Each row of a before or after table is a point. One or more steps were done to the points. Then noise was added and the rows were shuffled. The steps act on columns, c1 being the first. Write out the steps. A step turns or swaps two columns, mirrors them in a line or flattens them onto one, adds a multiple of one to another, or multiplies or shifts one. Angles are multiples of 10 degrees, from the lower column toward the higher: turns from -170 to 170, lines from 10 to 170 but not 90. Use the fewest steps. Two steps may share a column if one is a turn and the other turns, adds or multiplies; they go together, in the order done. Otherwise the lowest column goes first.

Before (13 x 2)
[[ -2  18]
 [-30   2]
 [ 13 -21]
 [-63  21]
 [ 12 -23]
 [ -9  -8]
 [ 18 -49]
 [-56   0]
 [-20  10]
 [-24 -21]
 [-37   6]
 [ 58 -15]
 [-11 -12]]
After (13 x 2)
[[ 36 -43]
 [ 12  -3]
 [ 16  -1]
 [ 19 -33]
 [  5 -22]
 [ 27  45]
 [  8  24]
 [ 18 -23]
 [-27  56]
 [-13 -14]
 [ 32  -5]
 [ 25 -62]
 [  9  25]]
Steps: turn c1 and c2 by 130 degrees

Before (8 x 6)
[[ -3 -31 -47  -4 -12  -1]
 [-23 -46 -38  21  -8   8]
 [-18  26   1  25  23  28]
 [-28 -24  38 -17  37   6]
 [-27  -5  43  43 -54  27]
 [-45   0 -12  45  11 -12]
 [ 41  -5   7   8  41 -14]
 [-53  -1  -5 -22 -39  13]]
After (8 x 6)
[[ 41  -3   9  11 -19 -38]
 [-28 -27  36 -17  -2 -36]
 [ -5 -31 -49  -1   1   9]
 [-42  -3 -13  47 -14  -6]
 [-25  -2  43  44  33  47]
 [-53   1  -8 -23  17  41]
 [-15  28   2  24  28 -28]
 [-23 -44 -38  22   8   4]]
Steps: turn c5 and c6 by -100 degrees

Before (11 x 12)
[[ 11   8  -9 -10  -8 -33 -18   2 -20 -41   7  -7]
 [  9  -3  13   7  28   6 -13  16 -31 -19  36 -48]
 [-26 -14  40   1  -3  -8  15 -14 -15 -34  -2   0]
 [-25  47  10 -21 -46 -13   0 -22  19  55 -26  35]
 [-62 -20   7  -3 -27 -29 -14  -5  -1  25 -42  12]
 [-55 -61 -10 -26 -31  -9   2 -45  -3  10  11  -7]
 [-49 -26 -16   9   8 -12 -23 -57  -2  -8 -15   2]
 [  9  39   0 -16  47 -26   9  39  13 -13  36  -2]
 [-11 -52  -4  -8   7 -21  15 -41 -26  -3 -23 -28]
 [ 32  15  14 -48  37   4 -15  26 -51 -25  29  26]
 [  5   4  66 -47 -22  -1 -25   8  41  22 -20  24]]
After (11 x 12)
[[-11 -54  -1  -6   7 -20  43   5 -26   1 -45 -27]
 [-48 -27 -14   4   6 -13  39  48  -4  -5 -33   2]
 [-28 -13  37   2  -3  -7  16  -3 -14 -34  -4  -2]
 [-54 -61 -10 -27 -32  -9  40  20  -5  10  21 -10]
 [-25  47  12 -18 -43  -9  20  10  18  53 -53  35]
 [  4   5  65 -49 -26  -3 -19  18  39  23 -37  26]
 [  9   8 -11 -10 -10 -35  -9  16 -23 -40  13  -7]
 [  9  41  -1 -14  44 -25 -29 -26  12 -12  72  -2]
 [ 32  12  14 -47  37   0 -27  -2 -54 -21  61  27]
 [ 10  -3  14   6  28   7 -22   3 -31 -20  70 -49]
 [-62 -18   8  -5 -24 -29  -4  18   2  23 -86  12]]
Steps: mirror c7 and c8 in the line at 150 degrees; multiply c11 by 2

Before (13 x 24)
[[-35 -33 -40  -6  19 -16   2  -4  -5 -25  -3  27  11  23  23  28  28  29
   -6   4  11  17  -9   4]
 [ 28 -37  17  16 -20 -14  28 -36  46   0 -14 -22  18 -21 -36 -25 -49   4
  -25 -32  14 -40 -17 -24]
 [ 35  39 -27 -38  46  30  37   1  47 -39 -34  40 -10 -32   2 -36 -29 -43
   17 -39 -26  14   4  11]
 [-23 -19 -54 -12  -4  10 -12  35 -13 -11 -31 -28 -68  20 -46 -42  -4 -26
   40  13  30  45   7 -45]
 [  8  12  20 -13  53 -10 -13 -20  -2  -2  36  57 -23 -20   5 -10   2  -9
  -20 -42  -8 -38  -2   0]
 [-12 -10  16  25 -21 -45  33  29   8  38  -1  -4  18  28  18   6  36  38
  -26  -9  -8 -25 -19 -34]
 [-20  14 -37  20   9  -4 -23  41 -33  12  32 -25 -14   4 -57  -3 -16 -19
   34  -6  29 -24  33 -33]
 [ -9 -50  -9 -18  20  10  47  46  47  46 -21  26  10 -46 -52 -22 -17 -17
  -30 -51   7  37 -25  -2]
 [-42  38  15  18  46 -22  19 -14   0  -6  35  50 -53  -4  19  -7  -4 -35
   22 -17   6 -21  16  34]
 [  8 -32  31  12  18 -18  21  41 -33  -8 -47 -23 -26 -29 -58 -24  26 -21
  -19  27 -40  20 -45  19]
 [ 44  -5 -40  40 -24  22  34   5  25 -31 -35 -30 -48  -9 -49 -12 -18  29
   29  17  35  16  30 -45]
 [ -9 -49 -28 -15  24   0 -21  27  -1 -22  15 -33 -62 -15  24  -9 -45 -37
   38  -7 -12 -30  -2 -46]
 [  8 -31  12 -15  35 -54  18  25   3  28  33  17  -7  37  -1   2  21 -18
    5   4 -23  15  17   5]]
After (13 x 24)
[[  7 -30  -5 -12  10 -52  22  39   5  29  35  18  -7  34  26  26  23 -18
    3   4 -24  17  19   5]
 [-40  37  26  15  -5 -24  27 -18   3  -2  35  52 -54   1  43  26  -5 -34
   23 -18   1  -5  15  32]
 [-17  12  -7  13  56  -6 -21  24 -33  16  34 -25 -12   3 -11   6 -16 -16
   36  -2  31 -42  34 -36]
 [  7   7  42  -8  13  -9 -10 -15  -2  -3  36  58 -26 -21  49  27   1  -7
  -24 -43 -12  -5  -5   5]
 [ 29 -36  41  11  32 -15  27 -47  44  -3 -11 -22  15 -23 -13 -34 -51   5
  -26 -32  14 -15 -15 -24]
 [  7 -32   4   6  69 -18  27  75 -35  -6 -47 -26 -25 -25   4  -6  23 -20
  -22  26 -36  37 -45  20]
 [ -8 -50 -35 -12  58   9  51  40  51  44 -21  25   9 -46   8  -6 -18 -16
  -30 -53   8  14 -25   1]
 [-24 -18 -71  -7  52   9  -5  17 -18 -11 -34 -32 -73  24  10 -34  -1 -28
   38   9  33  -8   9 -46]
 [-11 -46   8 -12 -16   0 -14  35  -6 -25  14 -38 -62 -11  28  11 -45 -36
   40  -4 -13 -41  -4 -46]
 [ -9 -10  30  21 -24 -47  24  34   9  40  -4  -8  15  30 -13 -13  32  37
  -25 -12  -8  -3 -18 -32]
 [-36 -32 -41  -4 -19 -14  -7 -14  -7 -28  -5  27  11  28   4  32  26  33
   -7   2  15 -18  -8   2]
 [ 46  -8 -39  27  46  21  28 -21  27 -34 -32 -27 -47 -12 -29 -24 -18  29
   30  19  35 -19  29 -48]
 [ 36  38 -29 -29  17  28  52  19  44 -41 -38  35  -9 -31  58   1 -28 -45
   19 -38 -26 -10   4  13]]
Steps: turn c3 and c22 by 50 degrees; multiply c4 by 0.7; turn c5 and c16 by 40 degrees; turn c5 and c15 by 70 degrees; add -0.3 times c18 to c7; add -0.7 times c21 to c8
